Rows are points. Examples show where two turns around zero, p and q, send a point. Write where each new point lands after one turn and then the other. Backwards means that the second turn is done in reverse. Each puzzle has new turns, and all numbers are rounded.

Turn p:
[-33   1  14] => [ 19   4 -30]
[44 21 23] => [-27 -45  15]
[-37  12  30] => [ 19 -10 -44]
[ 42 -45 -47] => [-1 28 72]
[-15  11 -19] => [-10  22 -12]
Turn q:
[-46   6 -24] => [ 48 -12 -15]
[ 39 -27  16] => [-36   5  34]
[69 -7 -7] => [-42  48  29]
[-48 -11 -34] => [ 58 -13   2]
[-2 24 27] => [-20 -11 -28]
[-12  14  23] => [-10 -18 -21]
Where do these land?
p, then q: [-41 -15  -8] => [ -6  41 -15]
p, then q backwards: [-14  28  10] => [-5 26 19]
q, then p: [ 33 -38  43] => [ 54  -4 -39]
p, then q: [ 22  25 -45] => [ 19 -34 -40]

Turn p:
[ 17  -1   6  11  21 -23] => [ 34 -14  -1  -8  -5  -2]
[-12 -27  62 -51   5 -13] => [32 26  1 69 12 31]
[-12 -10 -53  38  27  40] => [-38 -43  38 -40  17 -12]
[-13  40  -6  33   6  59] => [-52 -27  -6 -37  -3  39]
[-42  24  45 -37 -27 -40] => [ 22  76  -7  20 -13  34]
[ 32  10 -46  -6  -8  -3] => [-13 -14  -4 -10 -31 -44]
[ 29 -35  -8  12 -25 -19] => [ 15  -2 -22   5  23 -45]
Turn q:
[  6 -38  -7  -4 -13  -6] => [-19  13 -22   5 -23  15]
[-40  -9 -11  27  11 -33] => [-21 -17  25 -29  -3  39]
[-57   2 -19 -22  10 -15] => [-22 -33 -13 -31  33  25]
[ 33 -19 -17  19 -42  57] => [ 11  61 -26 -18 -30 -38]
[  7  13  -6  21  54 -14] => [-3 10 47 17 29 20]
[ 14  56  65  -8  14 -11] => [ 56 -47  29  36   7 -20]
[ 54   0  48 -24 -19  54] => [ 59  26 -37  42 -16 -39]
[-19  -6 -53  -8 -15 -32] => [-62 -12  -3 -23   3  -1]
Where do these land?
p, then q backwards: [  3   8  33  31 -32 -22] => [-21 -22  -1 -18   1  49]
p, then q backwards: [ 12   4 -19 -13 -38 -20] => [ 29  -3 -17  -4 -28  24]
q, then p: [-21 -54 -18   1  34  20] => [-51 -24  17 -10 -30  27]
q, then p backwards: [ 54  44  35 -28 -13 -29] => [ 52 -45 -20 -48  20   1]
p, then q backwards: [ 27  32  -3  -1 -17  26] => [ -6 -27  -9 -20 -34 -18]
p, then q: [  4  16  12 -13 -21 -18] => [-11   0  12 -11   1 -31]
q, then p: [-64 -12 -17 -28  19  35] => [-21 -39  55  25 -36  -6]
q, then p: [-34 -29 -49  48  93   7] => [-35 -36  16  21 -31 106]
p, then q: [ 19 -10  26   5 -25   0] => [-26  21  20  -6  15  -3]
